Each row is a point. Each copy is the shape, with its points in the same order, turned, moved and blurred by noise. Is it also mirrored, or only turned?

Shape (8 x 2):
[[  6 -23]
 [ 69 -18]
 [-35  -9]
 [ 24  30]
 [ -1 -39]
 [ 41 -21]
 [ 19  16]
 [-24   4]]
Copy 1 (8 x 2):
[[ 13 -19]
 [-17 -71]
 [ 23  25]
 [-41  -9]
 [ 34 -19]
 [  0 -49]
 [-25  -9]
 [  8  25]]
Copy 1 is: mirrored
Copy 2:
[[ 12  28]
 [ 56 -21]
 [-25  48]
 [-10 -22]
 [ 15  37]
 [ 32  -2]
 [ -5 -15]
 [-30  22]]
Copy 2 is: mirrored

Shape:
[[ 11  45   2 -20]
 [ 24 -29  16  35]
 [ 47  23 -28   8]
 [ 17 -28  39  57]
 [ 32  40 -29  -6]
 [-34  -6 -12 -23]
 [-26  12  -6  10]
 [-10 -16  57  -3]
 [-16  25  17 -45]]
Copy 1:
[[-42   7   6 -38]
 [ 25 -29 -41 -22]
 [-28 -51  -4 -48]
 [ 27  -9 -74 -21]
 [-52 -30  12 -45]
 [-15   1  22  19]
 [-28  -3 -16  14]
 [ 19  38 -21 -20]
 [-25  34  32 -16]]
Copy 1 is: only turned
Copy 2 (9 x 4):
[[-13 -10   7  50]
 [ 31  29 -32  -6]
 [ -9  34  22  35]
 [ 25  35 -59  -7]
 [-27  21  29  38]
 [-11 -41   4 -14]
 [-22 -13 -22 -13]
 [ 36 -21 -46   7]
 [ -5 -47   5  28]]
Copy 2 is: only turned
Copy 3, 9 rows:
[[ 46  21 -23 -23]
 [-16 -40   5 -24]
 [ 55 -37 -23 -22]
 [-32 -47  23 -49]
 [ 66 -10 -17 -11]
 [  3  25  -6  28]
 [ 14  15  19   4]
 [-39  17  -5 -35]
 [ 14  46 -26  -9]]
Copy 3 is: only turned
Copy 4, 9 rows:
[[ 30 -13 -13   1]
 [-54   1  41   0]
 [-13 -20  -8 -40]
 [-54  -9  63  15]
 [  7 -26 -22 -27]
 [-20   5 -30  41]
 [-18 -21 -14  36]
 [ -7  21  39  47]
 [ 27  11 -20  38]]
Copy 4 is: only turned

Shape, 11 rows:
[[-69   4  22 -50  21  42  -8 -20]
 [ -9  -8  -4 -19  29   5 -43  13]
 [-17  15  -5 -17  -1  11 -37 -39]
 [-70 -30 -16 -29  -3  33   1 -29]
 [  4  13  -3  -4  20  32   1  -1]
 [ -7  11  -8  17 -28  38 -16   3]
 [-21  -6  17  13 -14 -95 -15  13]
 [ -2   6  -3  21  20  36  -5  12]
 [  9 -36  26  20 -11  -1 -13   1]
 [-10  -9   8  35  23  26 -20 -10]
 [  9  12 -12   5 -18 -23   7 -22]]
Copy 1:
[[ 49  16  30   5  33 -69  32  -8]
 [ 25  14   7  25  18  18  34 -18]
 [-11  33  29  25  21 -16  25 -14]
 [ 21  -9  35  27  48 -55  24  28]
 [ 13  -6   7  22  -8 -17   8 -34]
 [-32 -23  20   2  -5 -17  29 -12]
 [  5  55 -40 -21   8  50  18  62]
 [  5 -23 -18  14   3 -13  20 -37]
 [ -3 -12   4 -17  34  25  -4  -6]
 [-12  -9 -21  15  28  -9  22 -25]
 [-17  22   3  15  -9   1 -10  21]]
Copy 1 is: mirrored
Copy 2, 11 rows:
[[ -3  18  56  15  35 -16 -48 -41]
 [-10   2   8  -1 -38  -9 -23 -47]
 [ 19 -11  13  -4  12   3  -5 -63]
 [ 41  43  29  16  24  -9 -45 -35]
 [ 13 -24  18  -9  -7 -18 -13  -6]
 [ 40 -19  19  30 -15  -6  16 -15]
 [-33  44 -71  14  -4  -3  39 -39]
 [ 17 -28   5  11 -18 -17 -17   0]
 [  9   6 -18  12 -23  37   4   0]
 [ 17 -28 -16  19 -11   5 -31 -12]
 [ 25   0 -21 -17   9  -5  36 -19]]
Copy 2 is: only turned
Copy 3:
[[-34 -23  -7  19 -12  70 -46 -10]
 [  2 -18   4  14  33   7 -27 -23]
 [-10 -18  41  30   0  20 -18   4]
 [ -5 -10   4  -2 -37  47 -68   2]
 [-23  -4  10 -16  10  21   8 -14]
 [ 11   1  29   2 -18  20  16 -29]
 [ 33 -58 -28  51 -15 -59  -1   7]
 [ -8 -16   6 -27   7  16   8 -29]
 [ 50 -26  -7  -8   7   8  11  10]
 [ 14 -40  22 -26   6  19   2 -15]
 [  1 -11  16  15 -15 -20  14  27]]
Copy 3 is: only turned
Copy 4, 11 rows:
[[-11 -12  -3  24  13  -4  90  36]
 [ 16  -8 -11  -9 -25  10  18  25]
 [ -4  -8 -21  47 -12   3  18  11]
 [-26 -10  16  35  13 -28  50  66]
 [  3  18 -10  -3   2 -25  23  -6]
 [ -1 -25  -6  17  -7 -53   3  -4]
 [-44 -56   8 -17  13  58 -44   6]
 [ -7   7  -4 -15 -16 -38  16  -8]
 [ -2 -22  46   0 -13  -8 -10  -8]
 [-21   3  11   0 -40 -21  16  -8]
 [-20  -3  -5  24  22  -1 -29  -6]]
Copy 4 is: only turned

Shape (14 x 9):
[[-55 -36  10 -16   2 -24  21 -10 -46]
 [-41  40 -32  -7 -43  32  -6  27 -26]
 [-58  43  15  24 -28  -6   9 -55  34]
 [ 34  40 -35  14   2  35 -13 -38   9]
 [ 31  10 -31 -51  23 -29   0   5   9]
 [-18  15 -19   5  15  31  -4 -27  22]
 [ 21  -9 -20 -43 -11  39 -69  24 -38]
 [  4 -12 -24  10 -12 -31   5  37  24]
 [-32  15  -8  19 -10 -13 -58 -18 -35]
 [-11  45  40 -24   6  54 -15 -28  42]
 [ -9 -43  39 -20 -36  -7  -7  33  28]
 [-55 -29 -21 -44 -23 -25  -3 -18 -24]
 [-19  24  -5  33   6  42  -2  -8 -24]
 [ 32 -33  32 -10 -17 -29  13   7  15]]
Copy 1:
[[ 11   6  31  -4  40 -11  18 -36  42]
 [-17  19  44  25 -64 -27  53  -6  20]
 [-26 -51  43  30 -20 -64   8 -41 -36]
 [-50  11 -18  25 -18 -35  14  44 -46]
 [-15  49 -20  -5  14  27   6 -14 -42]
 [-20 -18 -14  21  -6 -24  36  -1 -21]
 [-21  55 -37  41 -34  14  -7  14  40]
 [-22   4  -4 -61 -28   4  19 -11  -2]
 [-53  13   9  34 -14 -39   1 -24  42]
 [ 19 -12 -22  54 -32 -50   3 -11 -59]
 [ 35 -16 -19 -31 -37  -2 -22 -28  18]
 [  2  -6  40  22  17  26  -1 -38  29]
 [-23   7   0  16 -13 -69  38  15   5]
 [ 17  -3  -9 -57   0  -6 -39  -1 -10]]
Copy 1 is: only turned
Copy 2, 14 rows:
[[ 36   7 -16 -26  -8 -16  43  43 -63]
 [ 11  -8  38  44 -28 -19  27 -33 -40]
 [-34  23 -34  48  39 -47  51   1 -21]
 [-24  25 -17   0  13   2  -8 -73  -2]
 [ 14   7  36 -43  51  21 -10 -15 -13]
 [-40  21 -12   3   6 -12  -4 -17 -26]
 [ 19  -4  47 -42 -55 -19 -11 -35  14]
 [ -1 -49   6  -1  25  28  14   7 -12]
 [ 20 -22 -19  -9  -8 -68  15 -24 -16]
 [-42  65   8  29   5 -27  -7   4  24]
 [ -4 -21  16  -8 -12  17  43  56  28]
 [ 13   0  23 -38   3 -29  61  17 -56]
 [ -1  14 -30  28 -26 -13  -7 -26 -30]
 [ 17  -5 -13 -25  20  36  33  30  26]]
Copy 2 is: mirrored
